Each row is a point. Each copy is the shape, with its points in the same order, turned, moved and blurred by noise. Say if it was mirrored as well.

Shape (6 x 3):
[[-32 -63   9]
 [-93  28  20]
 [ 14 -20 -11]
 [  4  20 -28]
 [ 15  30  26]
 [ 15  20  16]]
Copy 1 (6 x 3):
[[ 27 -45 -22]
 [  4 -57  83]
 [  8  12  -9]
 [  5  41  21]
 [-48  13  16]
 [-40  15   5]]
Copy 1 is: mirrored
Copy 2:
[[-31  -8 -72]
 [-72 -60  16]
 [ 13  15 -30]
 [ 24  -7  11]
 [-15  32  26]
 [ -5  26  12]]
Copy 2 is: mirrored
Copy 3:
[[-32 -45 -36]
 [-95  34  -1]
 [ 14 -18 -13]
 [ 16  27   1]
 [  4  -2  38]
 [  2   2  35]]
Copy 3 is: only turned

Shape (7 x 4):
[[ 26  33 -30   0]
 [ 43  -7  -6  -7]
 [  1  25  -9  36]
 [ 50  28 -13  30]
 [ 16  15 -20  69]
 [  6 -14 -29   9]
 [ 48 -36  91 -14]]
Copy 1:
[[ 30 -12   1 -45]
 [ 29 -31 -17  -2]
 [ -8 -24  27 -37]
 [ 38 -43  26 -29]
 [ -6 -61  36 -45]
 [ -5 -34 -22 -31]
 [ 18 -27  10  93]]
Copy 1 is: mirrored
Copy 2, 7 rows:
[[ 45  23  11 -12]
 [ 39 -26  19 -11]
 [ 12  34  31 -41]
 [ 48  12  54 -29]
 [ 22  22  46 -76]
 [ 30  -4  -4 -45]
 [-37 -74  48  21]]
Copy 2 is: mirrored
Copy 3:
[[  7   0  -5  37]
 [ 27 -23   7   1]
 [-26  18  18  18]
 [ 15  11  32  30]
 [-32  10  53  25]
 [-18 -37   7   8]
 [ 46   6  14 -95]]
Copy 3 is: only turned
Copy 4 (7 x 4):
[[ 42   2   4  26]
 [ 29  -6  21 -17]
 [  5 -11 -21  30]
 [ 40 -38   0  18]
 [  8 -36 -47  29]
 [ 13  12 -17  -8]
 [-42 -50  77 -39]]
Copy 4 is: only turned

Shape (11 x 8):
[[ -6  39 -19 -22  34 -26  -9 -48]
 [ 80   0  13 -30  11 -17 -31  38]
 [ 15  -5  -6 -18 -43  22 -30   3]
 [  7 -36 -33  -4  -3  -6 -22 -20]
 [-31  -4 -10  -2  34 -30   4  26]
 [-44 -25  36 -28  53  -5 -19   0]
 [ 22  -7 -30 -48   9  45 -11  -9]
 [ 38 -40  57  30  34 -77  12  -8]
 [-45 -55  72 -15  34 -24  22  20]
 [ -2 -59  -3  28 -58  62  38  -2]
 [-58  36 -40   4  54  48 -45  -2]]
Copy 1, 11 rows:
[[ 18  51 -49  -9   0 -10  23 -47]
 [  9  20  -9   6  95 -12 -22  25]
 [ -8  -4 -13 -18  20  -6 -50   1]
 [ -8 -10 -36   5 -13 -41   2   7]
 [ 19  48   1  12 -28 -20   2  21]
 [-26  80  18  40 -24 -43  -5  -7]
 [-42  17 -56 -29  17 -22  -3   4]
 [ 49   9  53  60  40 -52  35 -21]
 [-20  62  80  44 -20 -44  -3   6]
 [-41 -70  23 -19 -38   0   0  24]
 [-29  70 -90  25 -61  21   3   2]]
Copy 1 is: only turned
Copy 2 (11 x 8):
[[ -6  46 -42   4   0  21   5  43]
 [  6 -39  -6 -38  64   4 -46  -4]
 [-10 -16  -9 -26 -29 -28 -32 -10]
 [ 21 -16  -6 -15 -21 -23   9  42]
 [-21 -28 -23  50   8   5  15  30]
 [-22 -22  19  44 -15  49 -15  43]
 [-19 -25 -40 -50 -31  21 -30  32]
 [ 51  -6  45  33  56  21  39  -5]
 [-25 -45  63  57 -10  51  19   7]
 [ 27 -58 -12 -17 -89 -19  20 -41]
 [-18  -6 -84  48 -49  21 -46  65]]
Copy 2 is: mirrored

Shape, 14 rows:
[[ -3 -65  -1 -17 -24  46  -7 -46   9]
 [  8 -13  18  22 -22  25 -24 -20   0]
 [-36 -12 -28 -40  -3 -28  66  45 -23]
 [  5   5 -31 -49 -20 -39  15  22  18]
 [  4 -51 -49   8  -7  29 -27  -1 -16]
 [ -5 -48 -59 -20  -3  -2 -26  16 -32]
 [-23  40  20   3   4  12  39  27  29]
 [ 16  44  49  47  -6 -31  35 -47  20]
 [ 17 -33  -3  28 -10  30 -13 -64 -30]
 [  6  40  15   0  21 -43  80  44   4]
 [-45  25  35 -32  50 -58  27  31  -3]
 [-66  27 -18  -5 -14 -48  42  24  12]
 [-17  52 -18 -52 -36 -27  40  45 -45]
 [  1  19 -10  10  30  46  15 -68  24]]
Copy 1:
[[ 45 -15  61 -16  22  18 -18 -54  -4]
 [ 35  22   3   2  -8  13 -12 -16  -4]
 [-75 -68  22 -68  -7   8   6 -24  26]
 [-29 -52  -4 -30  11 -29  40 -47  23]
 [ -8 -16  18  17  41  42  -8 -33 -18]
 [-37 -46  12   1  26  42   9 -38 -33]
 [-24  -7   3 -24 -28 -13  -4  -6  88]
 [-10  75   8 -42 -28 -49  22   5  44]
 [ 18  55  41 -10  17  41 -13 -20 -29]
 [-65 -13  -4 -64 -13 -26  23  28  70]
 [-50 -38  30 -42 -78 -28  40  19  40]
 [-81 -21  14 -37 -37 -33  -1 -38  42]
 [-68 -47 -41 -85 -33  21  25 -33  32]
 [  4  46  66  -3   0  26  22 -38  59]]
Copy 1 is: mirrored
Copy 2 (14 x 9):
[[-48 -17  -4 -40 -35  30   3  37 -38]
 [-17  -6  10 -10 -39   2  21 -12 -14]
 [-23  20 -15  -3  46 -46 -15  75  55]
 [ -8   1 -32 -34  13 -21 -41  19  60]
 [-65  32   3   5 -27  26 -23  18  -4]
 [-58  44   7  -1 -21   2 -51  33  16]
 [ 24 -10 -13   5  36  -1  39   9  45]
 [  7 -45   7 -20  29 -54  45 -58  -7]
 [-64   3  30 -30 -27  -3  19 -11 -45]
 [  0 -26   0  14  67 -59  19   6  77]
 [ 50 -12  42   1  59 -42 -25  34  41]
 [ 28  29 -35  -2  56 -48  -6  29  25]
 [  2  49  -8 -36  14 -60   8  34  90]
 [-33  -9  15 -43  42  41  35 -29 -23]]
Copy 2 is: mirrored

Shape, 18 rows:
[[ -1   3   7 -14 -26  23 -11  -2  10  22 -25 -10]
 [ -2  23 -68  44  49  10  12  12   1 -14  19 -66]
 [-35  -4  -8  36  36  35  26   2 -17  -2  55  62]
 [ 26  24 -13  23  -5 -27 -22  31  22   1 -12  26]
 [ 11 -17 -16 -16   1 -10 -46   9 -10  15  11 -14]
 [-11   1  17  35  50  57   2  18 -41  -1   8  49]
 [-25   9  -2  -6  -5 -17 -24 -18   7  23   5 -24]
 [ -7  22 -29  -6  12  10  17  58  27   6  24  -9]
 [-27  26  17  35   7  45  10   2 -31 -21  51  22]
 [  7 -42  -9  18 -11  -7 -22  -3  32 -10  11 -32]
 [ 11   6  22  22  -1   6  -1  15 -15  -3   7 -13]
 [  7 -11  -5  22  -4  36  50   6 -32   8  35  49]
 [ 32  35 -55 -12  57  -9  13  -9  30 -42  20 -46]
 [-10  -7   2 -25 -11  -7 -21  42  -2 -30 -15  -6]
 [ 27 -10  14 -12  14 -18 -23  12  26  26  27 -50]
 [  0   9  -1  39  11  76   9  15  15  -8  55  66]
 [-16  -5  -7  40  55  68   9   5 -25  -6   7  55]
 [-16 -17  27   2   6 -25   6  -2  32  10  -1 -32]]
Copy 1, 18 rows:
[[ 20  33   0  11   3 -18 -14 -28   1   4 -17  -6]
 [ 43 -30 -22  12 -55   1   1  26  19  45  74 -18]
 [  3 -35 -90  25   3  -8   4  26   0  10 -22  54]
 [ 32  13  14  13  29  -5 -12  31 -52   5  22   7]
 [ 15  -9  12  -9 -18 -27 -37 -16 -39  37  -4 -16]
 [ 40 -22 -71  45   4  37 -16  20   6  21 -43  23]
 [ -3  27 -15 -26 -15 -24 -13 -23  -5  45   6   2]
 [ 29  -7 -36 -15 -14 -32 -19  49  10 -11  28 -21]
 [-13 -20 -94  30   3   8  15   7  -8  12  -5   1]
 [-16 -23  24  16  -1 -36 -24  -1   3  26  20   0]
 [  5  -5  -7  16  15   1   0  11  -5  19 -16 -21]
 [ 21 -37 -58  25  -7 -15  37  15   6  -1 -50  30]
 [ 42 -43  -7 -35 -13  15 -19  -4  13  18  84  -6]
 [-18   9  13  -3 -11   2 -43  10 -16 -20  -5 -14]
 [  8 -10  13 -32  18 -34 -26   4   4  60   8 -29]
 [ 23 -45 -95  63  41 -26 -11  24  -3 -16  -8  27]
 [ 42 -18 -75  56  -4  34 -14  23  15  14 -17  46]
 [-20  11  15 -24  15 -13  -8   0  30  43   9   3]]
Copy 1 is: mirrored
Copy 2, 18 rows:
[[ 19   0 -10  28  13  45  11  -6  20 -21 -29   9]
 [-33  62  -9  -4 -16  19 -64 -13  26  24  43  -3]
 [ 22   4  89 -40  23   0   2 -40  -5   5  28  -2]
 [ 57  28  -2  15 -32  -3   2  16  -5  -3  -6  -3]
 [ 16   3  -6   3   8  36 -35  30 -21 -13 -26   1]
 [ 27  17  69 -12  13  35   5 -64 -33  29  -4  -8]
 [  0  -5  -5  30  23  31  -9  28   1 -17  12  13]
 [ 18  53 -13 -31  20   0   3   1  26   7   3  -6]
 [  8  37  74 -12  19  40  14 -33 -10 -25  29 -15]
 [ -3  16   9  35   7   0 -46  17  19 -27 -32 -13]
 [  4  25  15  18  -3  32   5  -7  -9 -10  -6 -33]
 [ 17 -10  61 -45  -8  24  17 -41  17 -12  -2 -30]
 [  4  45 -52  -7  -3  -6 -72 -33   6 -22  49 -11]
 [  3  37 -15   4   6   8  11   3 -27 -29 -41  11]
 [ 12  11 -28  23  35  21 -36  32   3  -6  -9 -46]
 [ 66  37  87 -28  23  20  -3 -50  24 -13   5 -12]
 [ 29  16  75 -16  11  24 -10 -76 -12  29   2   9]
 [-11  -1  -8  44  32 -10  -1  12   9 -13  -6 -21]]
Copy 2 is: mirrored
Copy 3 (18 x 12):
[[  0 -19  20 -15  -2  22  -9   1 -31  -8  -8  26]
 [-40  -3 -55 -45  43  35  20 -17  26   8 -30 -54]
 [  9  48 -54  46  37 -28 -27 -31  10  13 -36  -3]
 [ 14 -10 -26 -25  -4 -11 -18  25 -61   1 -39 -14]
 [ 22 -33  -2 -15  26  13   6 -29 -47   8  -9 -10]
 [ -3  63 -18  17  73 -14 -25 -15 -19 -11 -31   7]
 [ 10  -9   5 -23  -5   2  12 -18 -10  18  17   1]
 [-31 -28 -49   6  21  22  -9  14 -18  37 -35  -6]
 [ -2  53 -23  53  36   4 -16  -3  -2  -7   6 -23]
 [  5 -57   0 -11  19  -9 -13 -34  -4 -21  -9 -32]
 [ -6   0   9   5  31  -3  -5  12 -28  -7 -14 -26]
 [  0  37 -16  67  22  -4 -14 -16   2  -7 -69  -3]
 [ 27 -32 -54 -49  33  42   5  25  46  16 -25 -38]
 [  4 -44 -19   3  29  -3  17  27 -40 -15   1  18]
 [  8 -53  25 -26  26  11 -12 -18 -13  42  -4 -33]
 [  3  45 -51  48  30   2 -87 -22 -14  -9 -35  -1]
 [ -4  63 -36  11  72 -16 -35 -20  -6 -20 -38  16]
 [ -9 -37  25 -11   6 -34  -5  -1   9  16   4  -6]]
Copy 3 is: only turned
Copy 4 (18 x 12):
[[-12 -34  -2 -19 -18  -4  -2 -29  -7  -2   6  11]
 [ 18 -15  18  -6  67  48   6  31   7  34 -59  40]
 [-17  58   4  21  41 -14  12  42   6   7  50  31]
 [ 10   4   1   3 -41  10  10  11  23  34 -19 -23]
 [ 33 -24 -19  -5 -11 -23   8 -20 -12  44 -12  21]
 [ -9   9  39  39  27 -18  -4  28  30  16  61  32]
 [-19 -24 -25 -26  -2 -24 -10  -3 -20  26 -21  20]
 [ 20  29  27 -38   9  18   4  -8  10  26 -13   6]
 [-10  18   1  13  46   2 -36  34  -9  11  50   6]
 [ 24 -42 -30 -20  18 -19  32   5 -10  -1 -19  -7]
 [  5 -24  21   9  13 -12 -10   7 -12  17   5 -17]
 [ -6  37  23  35  14  11  17  10 -32  -8  48  20]
 [ 31   9  -8  12  47  28 -16 -19  28   4 -84  17]
 [ 46 -16   5 -21 -23 -25 -21   1   6   0  -8   9]
 [ 17 -32  -2 -15  23 -28  18 -37 -10  38 -36 -22]
 [ -8  45  -8  12  38  24  16  13  38   2  78  -3]
 [-10  18  23  38  34  -2  10  32  42   1  57  49]
 [-11 -22   2 -29  13 -44  12  -1 -11  -5 -35 -10]]
Copy 4 is: only turned

Shape:
[[-17  12   5   1   8  -5 -40 -10 -36 -47  -1 -27]
 [ -6  23  20 -10  15 -12  13  -3  24  -4  11 -11]
 [ -6   7   0   5  13  28   6  19   8  19 -15 -32]
 [-21 -14  -5  -9 -35  -5   8  -3  27  10   0 -25]
 [-12   6  34  13 -15  -3   4   5 -12 -55  13  57]
 [-22  15  -5  -3  -9  15   7  20  24  25  13   3]
 [  4  13  14   6   9  -4 -10  37  -2 -30  19   2]
 [-14  -3   2 -48 -30   8  11   4  18  16 -19 -21]
 [ 23   4  -3  11  -5  -3 -11   1  25 -22   6 -28]
 [  1  21  10   9 -10  14   5 -17  10  18 -60 -18]
 [ -7  14  -9 -19  12 -14  10  -7 -59 -29  13  95]
 [ 14  18  13 -25  -3  49  -8  -6  31  15   0  20]
 [  2 -55   7  -5  14 -13 -73   4  -1  12 -24 -23]
 [-22  22   9 -19   9   2  -9  10  24   0 -24 -27]
 [-16  21   3   3 -14 -12 -27   7  15  22  10 -22]
 [-15  11  31   3  10  -2  10 -12 -34  12  16  -3]
 [ 11  19  24 -10 -43 -12   7  27  21  15   8 -24]]
Copy 1, 17 rows:
[[ 30  10 -28   9  12  -3 -19   0  35  26 -45   0]
 [ 18  -2  10   2  -3 -11   9  12  10 -10  20  12]
 [-15   0  10  17  44   1  19  -6   9 -16  -4   1]
 [-16  19   8 -17   3  19  11  31  -9 -30 -20   3]
 [-14 -29 -36   3 -48  -3 -43   4  16  16   9 -22]
 [-20   8   7   6  17  30   5   9  -9 -12  24   2]
 [  1 -22 -19  19  11  -2 -13  27  16  23   9  -2]
 [-32  22  29   1   3  11   2  17   5 -25 -18  36]
 [  9 -11  -3 -20  25 -16   7  25 -10  11 -15   3]
 [-32  29  14 -18  27 -31   1 -26  13 -21 -10  -3]
 [-31 -17 -56   1 -67  24 -15 -36  41  48  26  23]
 [-21  -7  38   8   5   2 -12 -24 -30   9  11  17]
 [-18  32  20  17  10  -4  41  22  13  53 -63 -27]
 [  2  19  32   3  25  -2  -3  10  27  -7  -2   5]
 [  4  43  -2   4  23   9   5  24  -6   5   3  -2]
 [  7  15 -31  32 -14  -4  14 -16  11 -13   1   5]
 [-22  19  -4   9  17 -17  -5  47 -20 -20   8  18]]
Copy 1 is: mirrored
Copy 2:
[[  4  41  15   3  12  -7  17  29 -43 -35   1  25]
 [ 10   2 -19  -3  22   5   1  25  12  16   5  20]
 [  6  26 -32  -5  10   3   0 -36 -11  14  13   6]
 [ -9  25   2 -25   4 -14  14   6   4  36   5 -26]
 [ -4 -22 -21  -7  13   2 -14  59 -41 -27 -34 -30]
 [ -3   5 -21 -13  16  20   0 -11  -9  41 -21  -6]
 [ 25  -4  -7  10  25  22   5  17 -27 -16   1 -14]
 [  7  34   0 -39  18 -22  -2 -15  25  23 -16 -21]
 [ 29  15  -6  10 -16  -1  14  14 -10  10  23 -12]
 [-13  49 -47  -2 -17 -22 -27  -8  11   4   3   0]
 [-16 -47  15  13  33 -22 -44  30 -41 -31 -75  13]
 [ 27  -4 -36 -32 -22   8 -11 -10   7  11 -37   8]
 [-25  19  37 -20 -19  14  21 -32   4 -49  35  -2]
 [  8  40 -17 -20  20  11  -7   7   5  12   7  13]
 [ -9  30   1   6   0  21  27   1   5  20 -10   6]
 [-21   0 -30  11  30 -20  24  10  -8 -14 -19  18]
 [ 17  26 -22   4  16   7  22   7  23  19 -14 -37]]
Copy 2 is: only turned

Shape, 17 rows:
[[-45 -16 -24   3 -25   0 -19  20  34  11  16 -22]
 [ -5 -17 -19   9   9 -22 -33  46 -18 -12  43 -18]
 [ 47   7  52  13 -17 -11 -34 -28  28  14 -52   9]
 [ 24  52  29  -3  -7 -12 -10 -47  19  25 -10   4]
 [ -3   2  23  -7 -29   5   0 -63  -2  -4 -16  21]
 [ 46 -55  -5  32  -8  56  -1  -2 -20  32 -15 -27]
 [ -4 -29 -11 -43  -9 -35 -18   9  18 -14  52 -57]
 [ 41  29  34  30  -7  25  13 -42  43 -13  -2  16]
 [  6 -37 -51  37   5 -39 -27   3  -2   4  31 -19]
 [ -1 -12 -11 -14 -43 -35   3  24   3 -27  19 -14]
 [ 16 -39 -43  16  24  42 -18  -2 -19 -24 -43 -54]
 [-10 -19 -21  20  -9 -40  25  25  23  -9   6 -22]
 [  8  33  53 -27  11  10  14 -27   3  20 -28  11]
 [ 30  46  27   7 -31   9   5 -47  43  21 -26  -4]
 [ -3 -48 -28  -2  15 -37   7   9  14  11  19 -26]
 [-28 -47   8  30   9 -40 -22  13  22 -21  41 -33]
 [ 28  10  18 -30   2  -7 -18 -22  51   2  -4  46]]
Copy 1 (17 x 12):
[[-37  33  23  31 -19 -53 -25   4  -7  -3   1 -12]
 [ 21  19  28  36   0 -21 -58 -22 -43  19 -10 -11]
 [ -8 -33 -64 -21 -36  23   6   4 -12   8  -4  24]
 [ -5 -12  -4 -46 -45  11  27  -3   0  10   1  14]
 [-19 -23  -5 -41 -10  18  -6   1  17 -36  17 -14]
 [-14 -44 -57   7  54 -30  -9 -38 -11  32  -9 -41]
 [ 19  -1  32  54 -32 -43 -29   3 -28  -3  53 -21]
 [ 12  18 -47 -40 -16  16  20  -9  24  16  21   0]
 [ -5  15   9   4  24 -39 -51   0 -62  14  26 -11]
 [ 17  10  25  33   2 -26 -35 -15   0 -35  18  20]
 [-11 -49 -20  16  41 -22 -52  13  13  65  12 -35]
 [-23  29  13  30  18 -27 -31 -10 -15  10  37  29]
 [-17 -30   9 -14 -35  41  36 -14  25  -1 -11   1]
 [ -2  -3 -30 -41 -37 -11  33   2  30   6  11  27]
 [-18   3  16  39  16 -25 -22 -12 -45  14  44  -8]
 [-22  23   3  37 -22 -17 -70 -21 -47   1  44 -26]
 [  4  16 -12  -1 -22  29  24  43  -2 -16   6   3]]
Copy 1 is: only turned
Copy 2:
[[-18  -3 -39 -41  12   9  -6  34   9  30  -9   8]
 [-33  15 -42  14  26   1   3  -6  -4  46  19  49]
 [ 13   4  37  35 -16 -44   4   8 -23  18 -25 -55]
 [ 18  -7  38   7  37 -49   5  10  17   1 -14 -33]
 [ -1   1  32 -14  12  -7  18  -7  -1 -35 -31 -29]
 [-39  -6  -9  10 -28 -32  -1 -22 -30  23 -92  32]
 [ 14  40 -65   5  40  27  12   3  31  31  -8  22]
 [-22  -3  54   8 -13 -38   3 -14  52   7 -27 -34]
 [-42   1 -63  -9  12 -13  48 -20 -14  46  -1  16]
 [-16  42 -38 -15  21   7 -19 -23   5   9  13  -7]
 [ 13  10 -19 -24 -58 -28  23 -28 -18  29 -48  58]
 [-21   3 -66 -13  -1 -18  -7 -14  22  11  14  -9]
 [ 34 -28  39  25  13 -30 -24   4   6 -19 -15 -12]
 [ 13  -1  41  -8  15 -51  -9   2  31   8 -38 -55]
 [ -6 -14 -78  -2   8   4  17 -18  11  20 -15  12]
 [-42  21 -62  18 -10  10  32  27  15  19  10  13]
 [ 16 -20  38  17  19  21  11  -6  14  31  -3 -44]]
Copy 2 is: mirrored
Copy 3:
[[-18  25 -22 -28   1  -2 -29  21   0  37  13 -19]
 [ 25   5   6 -13 -16 -53  -7  41   0  30   8  23]
 [-59  31 -27  67 -12  -8  -3 -30 -10 -27  48  11]
 [-58  11  -5  42 -54   5  12 -39  25  -4  16 -10]
 [-25 -24 -22  29 -32  18  -1 -34 -10 -19  26 -31]
 [-45  -1 -41  14  39  16  59  33 -28 -15  16  28]
 [ 15  21  -6 -37 -26 -47  14  52  27  21  53 -35]
 [-52  15   1  18  10 -10  27 -67  17 -26  14 -15]
 [-12  -5   7  20  21 -45  15  51  -7  54  12 -16]
 [ 35  21 -34   0  -6 -27 -19  13  19   3  12 -26]
 [ -6 -13 -43   1  41  16  42  21   1  43  68  46]
 [ 13  37 -15  11  20 -13   9   7  11  46  -3 -32]
 [-27  28   2  36 -50  35  23 -41   1 -22  23  11]
 [-65  19 -30  37 -18  16   6 -49  37 -22  25 -19]
 [  9  27   4   4   3  -7  21  49  -5  38  24 -35]
 [  5  33  -8 -25   3 -60  18  12 -34  49  28 -21]
 [-42  21  43  23 -12  -3 -26 -23   8 -27  39 -17]]
Copy 3 is: only turned
Copy 4:
[[ 47 -10 -10  21  20  -5 -16 -25 -19  10 -10 -14]
 [ 31  21   0 -37  16 -31   5 -14  24  26   2 -37]
 [-17 -14 -15 -32  38  39  -3  41 -10 -48  15  53]
 [-32  -6 -18   2  20   3  23  50 -39 -11  29  41]
 [-38   6 -13   6  -3 -13   0   7 -39 -42 -16  44]
 [-29  -3   7  -7  17  12 -95  30  26  16 -23  14]
 [ 38   7 -30  -7 -13 -27   9 -44  27  45  11  21]
 [-16  22  31  23  21  15   7  56 -10 -26   5  59]
 [ 29  43 -14 -20 -10  -3 -31  -8   4  14  30 -40]
 [ 10  25 -34   8  20 -12  22 -32  26  -3 -10  -2]
 [ -2 -29  15   6 -17 -33 -79   0  44 -22  20  -9]
 [  7  22  -2  20  11  22   7 -37  13  12  17 -26]
 [-53 -37  15  -8  18   4  23  26 -23  -7  -1  44]
 [-19 -11 -14  31  32  18   7  52 -27 -23  20  55]
 [ 12  15  -5  -6 -26  18 -15 -35   4  32  15 -21]
 [ 42  38  18 -28  12  -5  -8 -52   0  17  22  -7]
 [  9 -10  -3 -17 -16  28  32  38 -13 -29 -16  41]]
Copy 4 is: only turned

Shape:
[[ 20  22 -13  -6   2  30   6 -34  25  10 -24   2]
 [ 43  17  62 -23  41  48   4  -7  -9  50  19  46]
 [-49 -34  30 -49  23 -66  15  -6 -58 -18  10 -14]
 [-19 -33 -36  34  12   8  18 -26   1 -68  30  28]
 [-43 -24  45   0 -17 -20 -21  22 -26  -9   1 -16]
 [-11 -34  30 -50   8 -33 -56  28 -23 -13   0   6]
 [ 32 -25  21  23  16 -14  -4 -38  19  23  14  -7]
 [ 45   0 -56  40  -9  24  46  31  14 -56   9 -14]
 [ 36  -1  37  13  57  32  -5 -29  -5  16 -36   4]
 [ 48  23   9  24 -20  -5  23 -48  13  24 -45  31]
 [ 24 -63 -48 -17 -32  26  49 -33 -16 -20 -16   9]
 [ 40  10  15  27   0  13  -3 -56 -40 -16   7   2]
 [ 37 -31 -27  28   8 -19  48  23 -15 -25 -49  38]
 [-10 -54  50 -71   7  -8   4   0   2 -69  25   5]
 [-26 -20  71 -27 -24  15 -17  46   6  -8 -11 -26]]
Copy 1:
[[ 21 -52 -12 -11   0  19 -32   8   1  -4  11 -20]
 [  4  35  20  15   8  67 -32   8 -30  58   7 -26]
 [-54   4  36 -10 -19 -10  64  -3 -28  -1 -21  76]
 [  2 -28 -31 -44  18 -54  14  30  31  28 -69   9]
 [-56  35  34 -24  -3 -10  24 -13   9 -24 -18  12]
 [ -7  56  24 -21   1  12  11 -22 -21 -31 -27  47]
 [-24 -19 -19 -51  29  24 -17  13 -44  13   1 -12]
 [ 28 -19 -61 -42  41 -32   4 -17  71  35   1 -21]
 [ 24 -18  36 -39  18  28  -9 -10 -31  37   0 -41]
 [ 19 -31  -5 -22  -8 -16 -44  33 -35  10  50 -26]
 [ -2 -47 -47 -47 -51 -27 -29 -28  18  39 -25  24]
 [ 10 -10 -16 -48 -23  16  21  34 -12  27   2 -31]
 [ 35  -7 -17 -40  20 -78 -10 -27  -7  43  22  21]
 [-21  27  24 -48  -2  27  -3   9  29  21 -55  86]
 [-48  45  56 -21  11  24 -16 -26  36 -24   4  13]]
Copy 1 is: only turned
Copy 2 (15 x 12):
[[ 44   5 -12 -13  39  23  12  55   8  19  11  -2]
 [ -1 -62 -14  -8  -4 -14   4  95 -29 -14 -18 -53]
 [-20  25  -1  43  25 -76   7 -47 -48 -19  20  -2]
 [-23  47   3 -42  10 -15  -7  11 -30  69  22  33]
 [ 15 -26  -7  21  -8 -55  23 -44  -7  20  11  10]
 [  4   8 -14   9 -12 -66  65 -26  -5  -2  49 -23]
 [ 37   5  49  -5   0 -10   2  45 -15  21  28  -8]
 [-41  30   2 -19  -8  67  16  36  18  46   6  65]
 [ 37  -5   5  14  12 -12  42  78 -28  29 -23 -11]
 [ 27 -19  44  -9  60  29  15  42  12  25  -9 -29]
 [-35  -3   0  25  64  20   1  50   5  69  69  38]
 [ 13  10  20  22   8  20   1  33 -27  64   0 -34]
 [-52  10  41 -12  66  20  49  20 -10  27  -8  35]
 [-46  32 -26  22  -8 -91  10  27  17  18  28  -4]
 [ 11 -35 -24  21 -25 -68  37 -15  38   2  -2  15]]
Copy 2 is: mirrored
Copy 3, 15 rows:
[[ -7  41 -13  12  -3  19  11 -32   0 -33  10  14]
 [-21  13 -67   9   2 -18  24 -75  52 -12  31 -52]
 [ -2 -11   1 -16 -74  -9 -23  78  17  26   2 -57]
 [-21   1 -13  56  13 -25  -7  70  26 -48  -8  33]
 [  6 -16 -25   8 -14  10 -27  29  -2  11 -47 -52]
 [-37 -23 -44 -35 -24   6 -52  27 -12  14   1 -44]
 [ 18   4 -74  14 -16  28  19   8  24 -12  15   6]
 [ 42  26 -14   3  59 -25  -1  29   3 -95  -5  24]
 [-14  51 -63  25  -3  23   8 -19  19 -35  36 -49]
 [ 46  35 -15  45  14  21   0 -44   4  -2  45  10]
 [ 12   7  36   2  19  42  -5  25  65 -57  27  27]
 [ -1  43 -26  32  32   7  34  16  26  11  25 -14]
 [ 57   1  -7  30  16  -3 -41  31  10 -67  61 -17]
 [-31  21 -32 -22 -35 -13 -70  45  74  -3 -25 -11]
 [ -2   4 -35 -20 -11  17 -52 -17  20 -12 -62 -64]]
Copy 3 is: only turned
